Each wall is flat, endless, passes through zero and stands at right angles to its row. A trip goes straight from one point to another. Which walls does it cross, in order?
(in the rows, 128 means zero)

Walls:
(1): [145 112]
(2): [ 83 158]
(3): [130  64]
(4): [119 174]
(5): [139  88]
(6): [ 77 137]
Trips:
[143 138] to [102 141] -> 1, 2, 6
[97 74] to [148  90] -> 6
[153 157] to [139 152] -> 2
[151 130] to [ 88 101] -> 3, 6, 2, 1
[ 95 152] to [74 35] -> 3, 4, 5, 1, 2

Walls:
(1): [123  65 116  73 115 134 112 108 119]
(2): [158  54 165  95 174 111  77  95 143]
(3): [129 138 201 182 134  94  98  84 130]
(4): [108 151 143 121 143 140 173 132 103]
(5): [ 99 117 155 134 136 152 113 108 171]
(6): [169 105 126  81 125 168 146 136  93]
Trips:
[142  93 105 132 103  82 176  95 192] to [171 128 123 173 140 157 118  80 145] -> 3, 1
[103 154 134 175 160 215 112  77 131] to [126  79 146 168 122 122  80 205 173] -> 4, 2
[131  86 109 148 129 106 140  73 113] to [ 90 107 114 123  55 109 154 119 109] -> 2, 3, 4
[102 128 144  89 103 117 149  86 116] to [153 165 134 126 113 131 127 108  75] -> 2, 5, 1
[121  83 137 129 175 171 143 149 171] to [140  99  60 158 108 101 124  99 206] -> 4, 6

Walls:
(1): [116  82 107 146  93 125  76  79 185 156  95 167 139 132 188 118 126  80
 123 100]
(2): [171 144 157 123  90 174  90 146 190  96  79 164 101 111 136  80 207 129
 110 148]
(3): [ 84  75 114 137 137  96 141 159 135 110 157  91 108 130 118 148 150 196
 130 136]
(4): [119  96 119 148 101 107 115 134 119 162 122  83 213  87 125 170 121 166
  96  84]
(5): [123 125  70 146 104 102  74 144  88 107  94  82 171 128 187 175 105 128
 149  73]
(6): [129 162  94 152 126 141 225 107 124 151 129 155 120 109 136 190 111 186
 137 138]
Trips:
[ 92  95 126 122 160  88 107 168  84 144 144 125 155  96 104 147 118  93
 115 167] to [ 48 117 124 135 140  77  60 164 100 135 116 169 142 124 100 184  84 196
 123 113] -> 6
[ 94 128  96  97 157 184 167  90 219 148  87 125 123 102 158 169 138 154
 106 108] to [125 112 177 114 140 113 135  98 161  92 121 141  86  77  89 101  91 186
 192 138] -> 4, 1
[122 120  72 156 132 162 158 124  83 119 108  89 100  99  67 147 126 117
 124 127] to [ 71 150 142  66 138 146  76 134 136 136  79 101 166 121 109 120  98  78
 151  90] -> 3, 6, 1
[ 88 180  96 140 135 122  94 138  84 140 121 108 147 119 133 150 104  88
 149 147] to [ 62 171 120 108  79 177 127 177 164 140 116 102 136 143 188 113  81 102
 128  97] -> 1, 2
[ 88 146 114  74 101 107 140 181 136 193 104 168 162 120 150 122 135  57
 101 131] to [109 132  82  99 175 138 100 153  69  94  91 155 199 145 151 115 121 132
 160 140] -> 2, 1
[ 76  99  64 191  65 145 128 195 151 122 155 165 133 127 138 187 138  59
 157  90] to [109 184  61 123  85  85 160 144 156  89 132 154 147 121  90  65 132  86
 125  80] -> 3, 2, 6, 4
[ 85 152 146 179 121  94 124 100 127 148 131 193 203 106 143 126 101  99
 109 165] to [126 186  76 162 123 186 162 109 130 164 124 105  64 143 100 122 119 148
 125 124] -> 4, 1
[115 116 112 119 103  95 129 127 176 153 117 100 104 123 171 119 135 188
 149 171] to [138 151  84 154 143 145 110 136 170  92 141 151 154 117 106 123  77 146
 134 107] -> 2, 3

Walls:
(1): [126 115 121  75 196  99 129 207 126 145 126 170 119 102  99 113 116 118
  78 106  86  79 107 175 131  83 158 117 103  79 116 140 150  70  32  99
  51 143 200 109 158 213 128 111 192 113 155 124]
(2): [107 152 131 110 136 151  86 165 160 136  92 141  56 141 119 119 131 192
 164  80 112  78  78  49 139  99 181 160 138  99  92 109 139 139  80 107
  90 146 156 154 144 131 161  97 167 125 190 103]
(3): [ 72 162 162 177 169 118 151 134 170 111 158 124 161 137  97  84 139  80
 135 105 147 198 185 133 126 123 104 105 165 146 120 125 185 167  25  86
  94 129 127 112 123 166 161 121 157 116 110  79]
(4): [114 143 156 126 156 183 141 127 131 102 191 142  90 134 121 172  91 110
 175 118 128 138 151 180 139 153 140 123 177 128 100 123 139 122 138 117
 112  66  75 133  91 118 129 105 112 135 113 177]
(5): [159  63 136 101 143 135 197 150  97 145 127 127 173 134 120 121  89  75
 153  38 144 106  99 126 146 114 154 142 157 105 127 179 141 164 135  71
  82 121 142 150 114 109 203 142  69 128 202 184]
Trips:
[ 66 134 109 125 106 156 139 104 151 160 131 124 134  77 121 114 183 137
  99  97 190  63 149 160 138 124  65 100  95 125 108 160 109 124 119 133
 158 146 128 151 182  87 153  94  86 166 149 122] to [163  95 176 125 192 186 157 104 120 161 157 139 168 171  95  66 134 110
 142 109 147 131 117 118 116 196 136  78  88 158 139 179  98 158 109 132
 150 117 104  92 131 161 159 164 118  95 164 121] -> 3, 4
[105  73 106 161 129 123 143 117  75 138 111  64 148  93  93 130 136 171
 112 122 203 173 159 161 130 152 116 153  77 210  84 122 177  81 150 184
 112 162 133 126 106  82  88 148 107  96 157 118] to [ 93 112 178 101 109 141 102 139 176 123 100 156 133  75 202 130 116  70
 198 114 157 169 128 165 131 167 164 163 104 108  85  88 123 182  99 154
 127 152 122 113  92 146 125 131  76 103 178 149] -> 5, 3, 4, 2
[ 82 161 143 109 108 178  97  92 131 145 113 172 138 122 160  79 115 150
 133 109 159 162 129 155 150 152 158 181 103 131  94 138 116  97 178 167
 175 132 124 137  88 118 133  95 128  82 116  86] to [113 148 144 110 119 161 101 166 103 198 142  82 129 162 106 168 118 145
 111 157 102 114 136 112 103 134 214 162 150 110  72 145 124 165 140 107
 149 107 166 124 161 148 113 129  90 119 115 188] -> 5, 1
[172 129 169 117 124 125 124 133 144 119 181 120 131 146 122 136  95 173
 129 142 120 101 163  83  76 145 125  81 120  80 141 133 148  97 165 115
 155 134 130 203 168 128  80 130 157  75 108 158] to [ 79 170 126 171 190  90 101 139  91 140 106 174 164 116 102  92 106 136
 181 141 118  79 127 144 120  97  86 111 171 172 119 128 108  65 156 133
 120 129 127 144 139  70  85 125 149  82 108 185] -> 1
[134 147 134 153 137 132 145  94 124 151 111  26 169  84  97 101 147 150
 154 153 113 118 132 148 106  73 150  77 104 127 151 142 171  96  90  64
 147 165  97 114 113 154 117 164  84 134 123 200] to [110  50 133 139  83 127 148 172 121 154 113 130  43 106 119 163 104  68
  95 130 164  93 124 173 112 114 157 117 114 110 123 128 108  26  79 200
 180 174 121 133 171  59 162 138 174 109 146 132] -> 3, 5, 2
[159 144 132  90 154  89 149 120  98 174 147 111 165 191  94 133 113 132
 156 145 131 179 118 100 150 129 118 170 160 164 153 145  67 188 191 117
 148 139 105 110 104 146 101 194 119 113 119  90] to [153 108 114 140 195 113 103 164 116 105 129 124 165 141 154 141  78 176
 172 128 160 119 164  58 142 106 134 119 197 181 176 184  77  87 168 130
 144  72 124 134 105  85 126 171 146 139 153 144] -> 4
[185 148 166  75  91 115 137  99 152 146  86 133 141 155 137 134 161 120
 132  74 110 152 142 142 104 133 112 121 196 114 125 183 128 173 155  85
 141 164 121 101 118 104 207 152 114 178  93 112] to [ 87  97 168 141 149 103 154 165 151 129 109  61 179  82 138 101 144  81
  92  91 189  96 159  89 126 133 107 178 106 178 115 121 102 134 146 134
 167  99 133 123 166 123 117  74 134 143 194  95] -> none

Walls:
(1): [ 92 162  96 141 119 110 135 158  89  90 137 111 103  95 130 122 152 149
  83 149  95 135 122  57  97 146  72 120 147 128 109  98  99 133 118 184
 117 147 120  79 124  78 114 126  96 188 124 187]
(2): [146  99 144 173 140 134 138 127 119  51 134 168 114 122 134 225 116 136
 136 101  87 127 128 142 122 144 132 117 130 162 127 160 125 110 121 161
 116 102 128 152 159 160  82 145 168 106 180  78]
(3): [140 152 112 126 152 127 100 158  92 128  69  53 138 109  94 151 117 113
 127 111 109 148 132  87 168 182 151 143 110 120 106 118 119 112 143 183
  75 108 124 129 146 112 120 138 167 180 159  96]
(4): [153 141 187 108 122 132 108 125  69 163 170 144 207  91 139 103 139 158
 132 176  97  92 115 173 128 169 110 133 184 129 152 141 132 155 140 122
  82 173 134 155 104 143 153  89 148 173  96 113]
(5): [108 111 150  83 155 169 185 141  96 127  99 140 169 129 137 139 159 120
 152 109 178 105 147 121 191 125 196 125 144 117 167 162  74 123 159 120
 119  92 184 149 147 141 129 163 183 189 116 100]
(6): [132 115 144 208 192 131 175  71 113  89 136 172 190 108 100 156 139 100
 129 166 186 182  96  88 152 102 109 102 176  53  64 146 110 134 148 139
 120 170 124 146 102 129 133 123  67 123  93 154]
(7): [121 133 169 107 130 144 166 116 165  83 151  97 131 145 129  87 132 100
  59 173 137 152  44 109  67  97 171  92 182 176 107 144 150  51 115  93
 112  99  84 118 143 113 131 166 183 166 118  54]
(8): [106 173 122 206 184  53 149 112  64  96 111 171 131 134 118 176 115  97
 159 108 181 167 160  77 170 130 155 147 132 102 124 135 175 137 165 173
 187 159  88 188 216 129 123 150 189 144 108 106]
Trips:
[110 115 169 105 141 114 144 109 152 177 148 143 153 122 173  96 111 177
 140 140 116 151  80 118 112 121 134  86 140 161 127 156  88 121 135 117
 155 165 158 181  70 161  82  76  75 123 163 123] to [114 169 100 164  84 123 172 141 126  37  77 133  83 126 108 110  92 108
 109  98  65 181  43 129 171  81  81 175 193 102 130 132  98 112 136 162
 167 147 104 155 108 120 139 128  63 144 173 122] -> 1, 2, 4, 8, 3
[209 152 103 117 133 157 102 123  83 107 109 138 203 162 137 115  71 150
 156  96 130 128 165 113 151 153 144 109 131 164  82 104 159 119 123 149
 103 164 169 118 116 184 124  77  90 183  85 151] to [129 133 135  83 115 174 173 187 108  91 115 169 100 133  69 133 157 133
 153 137 169 149 111 113 108 178 159  77 106 146  79 122 136 101  75 115
 189 165  96 142  62  69 142 134 111 104 104  95] -> 8, 7, 4, 3, 5
[ 96 114 179 157 125 126 125  92  96 137 151 137 166  89 130 130  91 109
 110 124 120 165 122 126 130 102 131 123 188 128 151 142 150 165 122 148
  69 103  99 120 155 125 126 184  86 179  76 135] to [108 152  86 170 140 176 191 160 118 129 164  79 123 131 136 130 170 132
 119 138 155 190 110 136 149  95  98 203  68 132 107  69  90  62 116  63
 154  85 118 137 158 100 154 124 153 140 110 161] -> 4

Walls:
(1): [187 140 117 147 111 155  78  98 145 184 119  89 135 148  93  93 104  93
 103 115 145 129 139 155 140 169  79 110  85 110 144 131 151 115 132 101
 154  96 104 133 146 122 155 172  86 108 174 165]
(2): [138 118 129 163 129 109 145 207 179 126 167 150 151 104 197 116 131 114
  57 125 101 131 199 128 132  94 164 120 138 150 153 139 129 143 150 103
 110 183 170 147  88 176 139 121 170  93 151 134]
(3): [117 175 166 124 223  45 100 145 163 138 135 170 193 122 125 122 176 125
 114 111 186  68 180 119 181 158  51 110 135 149 184 177 138 124 119 111
 169  86 120  77 119 122 113 156  98 162 147  96]
(4): [ 87  70 107 114 128 135 152 145 130 125 124 132  80  97 159  96 129  96
 166 122 183 115 113 163 127 144 156 112  48 165 188  69 132 176 215 112
 134 151 145  86 110 163 115 134 122  94 122  97]
(5): [188 140 145 146 137 133 138 131 115 114 146  69 148 147  98  97 151  35
 136 113 121 102 108 179 122 180 129 111 192 168 106 138 155 144 154 132
 125 115 127 158 136  98 107 104 109 159 162  81]
(6): [162 110 142 161 146 151 141 168 159 111 107 138 122 164 161 107 176 132
  96  60 133 153 109 141  97  90  68 171  46 147 120 110 163 158 121 102
 127 188  85 117 126 168 129 101 135 129 126 105]
Trips:
[108  95 143 170  99 146 133 197 147 134  93  66 120  95  73  84 112 115
 185 102  75  77  99 129 196 185 135  82 153 109  95 128  80 119 138 159
 136 118 129  98 144 172 156 158  92  80 131  80] to [ 77 100  78 152 152 121  82  70 112 108 165  82 162 177 101 185  93 133
 149 178 121 114 166 102 161 107 113  87 112 127 177 207 125 145 100 104
 113  95  86 106 147  81 157 126  79 122 196 138] -> 3, 4, 5
[140 109 110 138 148  98 128 117 112 166  70 173 160 187 168 162 179 168
 149 106 189 147 155 125 164  86 148 120 143 199 132  89  83  63 150 140
 183 129 128 110  79 145 188 186 175 111 114 109] to [145 110 118 150 118 128 130 213 111 116 100 161 121 124 145 149 177 107
 122 163 132 150  57  73  96 112  78 126 136 149 186 142 128 144 237 179
 130 132  88 168 145 112  81 105 103  92  95 141] -> 3, 5
[179 132 114 126  99 111  91  80  94 101 161 147 189 102 139 162 186 155
 157 100 136 138 103 162 115 174 187 165 109  92 109 113 155 141  86 107
 140 113 120 137 115 193 123 152 175 137 134 160] to [133 153 120 119 128 144 119  78  78 104  54  39 176  95 115 190 112 152
 102  77  76  87  99  83 179 109 187  94 105 114 157 152 121 128 189  68
 156 115 134  96 151 114 140 157 177 120 115 162] -> 6
[122  73  57 136 112 152 127 143 135 117 151 142 135 140 154  88  91 155
 201 105  97 114 106 137 112 106 162 122  48 157 122 105 109 115 107 129
 233 185  98 197 145 135 154 131 150 170 210 120] to [159 177 115 121  86 179 119 156 152 124 105  95 125  88 137 124 111  81
 135 163 130 104 102 130  96 163  72 109 110 162 140  89  88  72 134  78
 123 156 141  83 149 156 129 132 127 126 127 156] -> 5, 2
[124 193  89 110 146  80 162 155 129 135 132 155 108 128 148 152 156 126
 134 122 109 124 103 109 141 129 135 122 131 151  94 140 155 130  94 167
 130 192 166  71 119 116 153 102  79 155 147 106] to [102 153 117 148  79 142 114 162 145 130 101 135 219 110 127 100 125  95
 183 170 159 137 136 150 137 135 161 111 140  84 127 132 160  77 172 135
 176  19 101  93 156  90 113  90 133 118 171 144] -> 6, 2, 1
[174 113  71 131 166 121 129  85 115 110 203 113 148 127  93 188 146 145
 184 169 131 141 128 169 168 157 116 150  66 118 149 139 113 142 182 178
 208 131 146 131  90 177 140 105 167  64 127 108] to [112 105 160  96  71 126 100 119 136 104 109 113 165 163 137 110 100 127
 116  99  80 105  87 149 113 141 117 154 103 122 163 152  95 149  96 200
 135 115  68 151 118  96 106 158 169 148 157 124] -> 3, 5, 6, 4
[110  68 124 155 130 116 109 135  88 100  69 115 164 158  44 118 118  89
 125 111 195  93  95 113 147 108  38 136  64  85 145 124 126 150 109 129
 127 123 140 220 110 151 103  66 148 127 118 133] to [ 95 157 148 214  98 128 143 124 136 182 108 114 121 209 125 108  72 133
 143 141 125 154 166 109  43 162 146 146 182 108 127 140 110 163 162  84
 143 107  54  70 177 102  77 139 163 148 148 120] -> 4, 3, 6

Walls:
(1): [136 102 122 153 118 105 141 127 145 168 112 121 129 195 143  93 115 170
  93 111 162  93 143 178 190  54  76 149 119 158  81 142 106 203  75 163
 171 135 101 138 119 117 148 129 109 101 137 115]
(2): [178 109 135 120 177 125 196 146 142 114 104 158 148 142  64  85  73 132
 151 102 129  82 150 124 141 122 116 115 114  90 157 133  90 148 142 124
 135 110  74 119 182 130 108 124  77 154 120 131]
(3): [110 175 107 164  80 112 160 132  99 142  64 118 124 109 111 110 140  91
 124 145 131 110 118 128 111  98 126 113 109 110 161 143 116 138 150 120
 140  62 115 101 142  44  70 182  82 104  90 126]
(4): [166 113  99 143  89 136 132 100 110  76 176 126 102  71 129  86 102  69
 172 193 107 102  90 173 130 169 127  13 120 112 110  67 135 154  65 122
 102 106 143 113 162 155 132 144  96 163 150 165]
(5): [143 165 163 156 134 191  60 177 162  89 146 143 175  82 164 130  72 128
 163  81 177  93  92 186 128 155 121 106 129 116 142 150  69 180 141 105
  94 182 110 106 103 144 107 151  67  81 113 209]
(6): [169  67 113  96 152 130 140 106  50 162 122  86 116 204 125  94 133 117
  35 126 138 115 174 149 116  96 146 108  74 172 136 181 130  91 168 152
 143 118 116 102 130 118 114 143 160  85 143  66]
(7): [186 136 193 100  85 124 184 140 139 158 173 188 125 116 132  84 155 109
 139 167 138 150 191 169 151 142 163 105 123 108  95 136 154 149 148 143
 114 173 112 113  87 129 127 164 151 104 168 173]
Trips:
[179 142 121  77 117 129 186 199 129 110 117 148  85 127 112 143 144 130
 109 138 104 106 108  36 111 160  48 178 133 165  96 176 139 119 140  84
 154 156 117  65 190 161 103 107 130 110 118 146] to [117  63 180 124 128 130 147 102 166 155 166 102 160 155 120 147  88 136
 142 139 131 101 125 114 107 136 134 141 123 132 118 160  87 120 123 139
 143 188 158  97 173  93  94 147 131  81 121 132] -> 7, 5, 1
[175 152 129 123 120 111 195 163 154 114  87 105 137  96 130 223  93 175
  87 114  24 200 111 117  92 117 103 100 174 122 147 160 158  95 121  60
 220 105 173 178 165 152 122 144 124 159 122 130] to [119 101 196 128 111 145  94  69 184 128 154 108 135 142 180 155 130 107
 110 129 115  73  66 130  47 119  84 161 127 112 108 134 105 129 180 138
 134 150 114  72 185 139 115 180  87 103 176 162] -> 2, 5, 4

Walls:
(1): [165 181 121 102 141 132 127 138 163 122 123 163 168 120 102 115 114 150
 114 159  17 162 163 145 159  99 129 157 123 109 109 170 155 131  85 126
 135 143 151 149 120 164 122 102 114 144 138 128]
(2): [104 169 121 120 116  95  96 163 147  56 136 110 146  86  63 102 142  77
 121  53 141 150 153 102  92 119 150 121  78 126 110 150 125  86 136 166
 121 120 130 193 125 154 104 166 177  84 176  96]
(3): [149 101  85 135 138 150 150  93 194 189 136  89 167 112 157 110 102 149
 111 202 115 147 186 143  90 107 111 140 119  61 121 110 105 111 158 133
 113 166 121 165 162 212  79  99 148 128 194  64]
(4): [ 90 162 101  68 138 114 113 132 159 101 120 129 129 113 158 145 121 127
 152 134 112 101 131 172 135 114  89  68 117 144  62  96 185 111 180 112
 135 159 127 147 112 139 132 172  47  96 154 140]
(5): [154 166 138 138 158 121 147  79 118 125  95 118 138 157 128 134 160 104
 115 146 134 115 131  82 116 187 138 109  95  91 139 137 122 137  94  92
 111 135 125 158 154 119 124 106 133 131 123 126]
(6): [189 169 133 193 177 119  57  92  73 108 126 110  91 127 134 134 115 139
 104  68 124 121 176 165 105 188 164  98 110 149  56  93  80  64  85 167
  66 125 142 159 164  81  66 140 129 116 145 151]
(7): [121 121  95  83  77 151 136 125 191  93 164 189 147  77  94 114 126  83
 111 107 149  87 106 153 129 164 141 145 156 106 136 170 176 162  80 128
  86 169 178 151  83 131  80 179  99 222 182 159]
Trips:
[ 82 105  97 175  68 177 122 101 119 142 171 145 143 139 122 129 104 115
 135  88 147  39  81 165 150 137 161 139 167 130 181  93 197  81 121 117
  83 162 118 129  47 128 160 168 136 117 114 136] to [ 87 101 114  71 122 178 103  97 137 122 108 132 113 133  96 216  77 164
 190 139 151 176 134 165 149 164 171 197 109 141  90 209 153  79 131 197
 151 162 169 136  90 116 111  95 143 119 151 131] -> 2, 1, 6, 3
[181 124 101  99 146  97 166 147 133 143 115 143 182 107 132 179 136 146
  86 141 196 164 101 112 106 129 123  27 134 203  92 157 118 174 103 182
 147 100 131 103 121 109 167  81 117 136  81 133] to [154 120  61 125  99  71 165 166 141 148 148 104 146 122 156 164 162  72
 128 116  97 159 127 145 140 134 171 124 119 167 131 175  82 102 134  96
  43 114 147 133 133 141 192  90  95 117  79  72] -> 1, 2, 3
[107 104  91 122 153 114 124 110 144 124 175 136 153 105 143 101 135 170
  74 172 110 200 111 134 141 116 132 112 129 118 126  65 112 120 111 158
 129 153 177 151 150 114  65 155 120  94  62 127] to [184 120  84  95 109  89  93 196 106  64  78 129  89 108 138 113 118  96
 119 130 162 151 109 169 117  99  93 158 118  68 190 161 149 125 152 130
 123 110  80 182 110 110  80 135  70 129 107 128] -> 2, 7, 6, 3
[130 156 112  74 145 141 108 141 124 109 106 129 181  92 110 111 162 180
  76 120  86 124  98  60 112 116  64  99 110 151  92 183 143  89 131 186
 187 136 178 125 133 114 129 102 134 110 134 179] to [ 84 114  45 179 113 126 151 154 168 151 161 134 144 171 117  76  93 128
  65 130 233 162 122 115  75 123 117 100  78 148 106 161 117 122 134 175
 130  96 121 144 196 160 100 119  56 148 104 161] -> 7, 3, 6, 1, 4
[134 159  55 118 136 115 140 118  92 110 124 115 101 110 151 140 148 136
 125 163 167 193 108 128 183  78 143  52 141 121 109 102 114 179 168  69
  98 194 109 131  97  76 158 156 117 184  66 164] to [139 140 131 187 167 174 122 127 118 140 147 143 119  89  81 114 122 151
  95 118 194 118 118 124 213 157 108 108  75 131 170 239 154 151  80 199
 147  88  98 118 107 103 119 151 183 137 157  82] -> 7, 4, 2, 6
[162 156 164  51 124 123 150 107  86  83 132 134  64  92  90 169 137  84
  78 114 133 131  97 141 109 153 132 107 159 109 106 136 138 125 112  76
 164 124 107 105  92 140  95 168 151 123 201 142] to [109 188 171  97 106 126 104  97 123 105 132  80  72 162 109  99  79  81
 167 167  77 152 139 147 165 203  96 134  94 164 105 112  50 183 144 175
 141  63 107 148 129 137 150 139  95 143 130 192] -> 1, 7, 2
[110 172 121 141 134 133 161 116 140 147 159 107  97 142 149 121 123 111
  98  92 116  83 148 111 118 118  85 146 166 141 130 159 138 100  64  95
  93 100 118 148 124 153 120 111  89 121 163 125] to [129 130 102  91  89 116  59 126 114 184 145 108 178 110  95  92 112 109
 204 145 136 157 142  55 176 167 191 163 144  77 122 112 157 137 185 107
  95 121 144 120 161 149 151 113 168 105  93 167] -> 4, 6, 7

Walls:
(1): [127 141  93 136 136 148 103 113  92 164 127 161 105  86  80 142 126 149
 157  91 121  58  65 105 130  96 117 137 120 117 115  82 179 131 179 171
  97  68 109 167 117 117  95  50 147 142 105  95]
(2): [131 158 206 108 197 137 124 116 163 161 132 158 155 162  75 147 135 124
 100  76 127 130 120 163 101 123 153 153 119 117 133 141 136 117 147 156
 100 131  71 105 148  79 170  77 159  77 114 125]
(3): [111 132 152 137 150 126 134  82  98  58 162 166 132 120  86 140 124 118
 124  75 148 122 125 136 106 137 137  90 135 181 176 153 163 143 145 134
 160 128  96  67 143 117 147 144  98 110  77 147]
(4): [158  86 139 141 134 126 100 106 147 130  78 162 167 149 147 165 106 178
 136  40 125 165  96 166 111 127  96 120 183 137 105 132 121 131 138 100
 111 101 122 134  91 106 111  95 134  53 102 117]
(5): [125 112 154  98 133 122 106 113  94 167 219 122 215 122 148 127 206 148
 132  89 134 152 120 104 130 117 158 132 113 156  71  98 125 122 106 127
 130  78 166 142 190 131 121 140  81 145 143 139]
(6): [153  59 111  99 137 129  84  95 119 139 194 122 116 116 109  99  75  80
 129 166 198 141 135 108 181 185  57 141  57 121  96 153  81 127  88 139
 161 109 116 112 136 145 146  57  69 155 151  85]
(7): [102 142 115 174 109 139 124 138 104 152  66  76  68 161 104 152 128 102
 161 163 126 108 124 141 109 139 172 123 153 173 115 156 132 113 143  79
 107 147 114 147 207 166 125  98 166 100 110 101]
(8): [105 133 115 144  76 170  92 129 137 169 161 179 113 145 101 145 134 185
 119 104  99 145 137 110  76  85  93  58 126  74 111  52 166 103  99 150
 127 200 170 163 143 120 113  87 159  82 198 115]
(9): [140 190 111 122 130 148 109 140 126  90  79 142 156 106 114 134 116 220
 136  97 144 107 146 158 124 120  81 124 130 129 126 119  81  95 121 134
 182 146 152  83 151 171  88 168 111 105 193 128]
(10): [134 100 176  93 159 117 161 132 125  57 129 154 173 150 128  95  75  79
 183 149 143 140 113 187 101 117 158  96 219 222 135 105 165 175 126 119
 136 108 120 127  75 130  87 172 206 124 115 116]
Trips:
[204 125 126 199 135 170 132 150 200  74 154 142 101 149 124  96  93 142
 155 111 137 163 113 109 138 173 157 106 164 126  70 105 101  71 149  83
 139 165 177 137 129  91  85 163 108 100 145 165] to [120 152 152 180 114  95 171 121  86  97 130  95  95 142 168 121 142 144
  82 135 170 188  75  84 129 114 148 123 147 131  72 167 133  93  97 147
  82 149 105 135  94 128 132 178 169 137 109 141] -> 7, 9, 8, 4
[112 132 166  87 107 161 117 118 156 131 107 106 118 157  89  91 122 127
 111 157 155 206  65  88 177 154  87  89 138  80 143 119 152 127 120  83
 198 105 135 110 100 131 105 158 100 158 157 119] to [122  95 145 149  89  86 146 124 158 139  69  98 109 150 104 110 133 136
 123 123 189 123 128 143 177 110 109 128 116 116 132 123  63 140 111 133
 164 127 160 121 123 152 111 177 135  92 135 131] -> 10, 8, 4, 7
[157  84 107 165 126 130 171 201  85 130 176  51 158  83 133 125 107 171
 124  99 124 159 123 175 134 151 136 150 103  87 138 103 104  80 169 117
 136 134 161 130 185  81 140  91  98 127 126 121] to [ 89 178  68 214 107 148 150 174  92 142 114 131 145  90 100 131 129 169
 150 151 113 110  73 164 131 180  92 125 147 158 127 119 122  98 160 152
 119 179 142 122 101 107  85 151 144 162 140 144] -> 1, 4, 7, 6, 5

Walls:
(1): [ 78 111 164  82 139 156 147 129 153 137 163 124 101 152 108  98 107 121
  76 128 159 120 127 141 142 127 148 150 134 128 105 168 195 139 199 141
 120 138 188 104 106  61 217 112 123  89 144  78]
(2): [142  78  90 200 113  54 136 206 146 159  94 149 117 127 117 159 115 136
 129 137 146  76 186  95 160 135 136 163 121 169 149 108  99 123 194  88
 137  64 122 179 147 131 111  96 159 133 115 105]
(3): [169 118 124 156 137 124 142 163 103 176 127 124 121 129 135  91 121 105
  95 141 151 140 101 103  96 137  97 120  84 158 170  88 120 120 106 115
 126 138 122 129 182 129 112 125 168 135 125  77]
(4): [147 122 145 128 105 108 150 123 182 135 134 155 129  81 211 151 144 186
 137 117 171 110  39 171 117 161 162 158 126 117 151 120 126 160 181 124
  81 157  99 165 136 113 139  94 117 208 134 119]
(5): [145 140  91  84 132  66  96 225 115 152 128 162 181  99 138 113  70 166
 124 108 152 128 140 144 168 110 112 100  93 102 101 144 107 149  98 174
 206 148 145 141 228 127 154 121  84 145 173 187]
(6): [127 134 132 138 196  89 140  96 167 138 152 145 121 100 154  95 144  74
  82 181 107  94 171 127 182  95 109 147 143 186 117 132 122  74 127 121
 165 121  99 130 130 155 149 145 137 149 110  66]
(7): [170 109  87 163  64 152 150  70 150 117 122 135 128 123 109 149 137 166
 120 140  95  47 100 130  36 149 161 143  26 176 141 174 105  80 166 128
 124 198  95 107 166 205  98 146 119 147 110 131]
(8): [136 138 173 117 169 127 150 143 157 116 134  85 146 137  97 177 141 125
  99 114  92  93 135 184  50 180  94  99 169 124 172 102 183 123 171 151
 132  95 118 134  84 205  80  90 153 160 158 134]
Trips:
[116 168 170 120  86 139 185  93  72 105 159  75 147 152 190 187 196  68
 177 125 164  95 120 110 128  58 141 164  96 118  74 127  97 128  87 115
  64 127 161  94 170 138  86  64 134 128 104 132] to [101  67 109 105 141 125 156 110 178 121 148 142 132 158 187 158 115 127
 148 132  91  49 118 180 142 138 182 136 106  75 129  81  69 147 188 116
  66 125 118 157 146 190 139  86  90  89 148  88] -> 2, 8, 1, 6
[108 169 119 140 130 127 199 123 136 230 125 197 112 118 117 143 198  79
 147 142 177 126 154 140  97 150 113 102 144 158 125  69 126 127 147 143
 144 130 161 114 150 105  73 145  90  83 129  91] to [114 107 139 147 121 121 114 139 113  86 132 120 163 132 120 129  89 115
 144 123 140  92 113 121 219  84 135 119  90  94 127 134  89 139 124 155
 171  81  79 128 204 136 115 114 132 133  97 135] -> 1, 8, 5, 3
[143 173 115 112  89 139  87 100 122 178 111 181  99 139  83 127 160 165
 116 158  86 107 103 156 139 100  76 146 165 179 135 150 160 151 125  81
 132  75 175 128  89 110 141 114 194 150  89  63] to [135 105 117 127  99 174 118  97 172 181 160 108 151 157 127  78 126 182
 142  95 118  92 120 129 102 144  95 136 105 158 145 143 141 164  77 147
 165 125  97 107 150 141  84 103  69 147 115  93] -> 7, 4, 2, 1, 6, 5
